Each point is reached from the start by the listed moves, each made once or not at all, plus a little noise. Is the number of moves made odd or even? Then give how often each move was made.

Moves:
(1): [ 57, -38,  12]
(2): [21, 40,  9]
(3): [-12,   5,  43]
Start: [-25, -35, -28]
Points:
[ 56, -30,  -9] => even (1, 1, 0)
[ -8,  -1, -18] => odd (0, 1, 0)
[ 21, -70,  32] => even (1, 0, 1)
[ 38, -24,  25] => odd (1, 1, 1)
[ 34, -69, -14] => odd (1, 0, 0)

Moves:
(1): [ 42, -17, -16,   2,   9,  -2,  -1,  -3,  -9,  -7,   2, -15,   5,  -5]
(2): [ 22,  43, -11,   0,  17,   5,   4,  10,  15,  12,   7,  -4, -14,   2]
(3): [20, -7, 28, -8,  2, 10,  5,  5, 12,  1, -2,  2, -7, 20]
(4): [  3,   7, -11,  48, -23,  -5,  16,   7,  11,  -4,   8,   3, -10,  -9]
(5): [-10, -10,  -3,  20,  50,   4, -10,  -6,   1,   9,   4,  -8, -20,  -4]
(6): [ -5, -12, -21,   7,  -9,  40,  -5,   7,   6,   9, -11,  -4,  12,   8]
(7): [ -1,   1, -13, -10,   3,   7,  44,  -9,   7, -11, -10,  -5,  -9,  -9]
(8): [-21,  -9,   0, -12,   6, -21,  11,  61,  16,  -1,  -7, -14,   3,   8]
(9): [  0, -14, -13, -13,  -5,   2, -14,   0,  30,   4,   7,   1, -15,  -5]
(10): [ -1,  -4,   0,  -4, -10,  -5,  10,  -7, -13,  33, -20,  13, -12,  -1]
(11): [ -2, -10,  -5,  -7,   8,   5,  10,  -4,   1,  20,  34,   7,   3,  -7]
Start: [ 18, -31,   5,   4, -35,  -5, -31,  10,  51,   8,  -5,  -2, -16,  20]
Points:
[ 77, -47, -29, -21, -14,  27, -31,  90, 121,  25, -11, -34, -31,  50] => even (1, 1, 1, 0, 0, 1, 0, 1, 1, 0, 0)
[ 44, -48, -34,  33, -39, -25,  38,  68,  77, -15, -13, -35, -26,   6] => even (1, 0, 0, 1, 0, 0, 1, 1, 0, 0, 0)
[ 44, -34,  -1,  -8,  27,  17, -27,   7,  98,  87,  24,   9, -80,  26] => even (0, 1, 1, 0, 1, 0, 0, 0, 1, 1, 1)
[ 96, -31, -42,  32, -37,  51,  52,  15,  80,  62,   2,  -5, -48,  19] => even (1, 1, 1, 1, 0, 1, 1, 0, 0, 1, 1)
[ 20,   7, -18,  36, -45, -29,   7,  81,  80,  49, -18,  -5, -50,  19] => even (0, 1, 0, 1, 0, 0, 0, 1, 0, 1, 0)
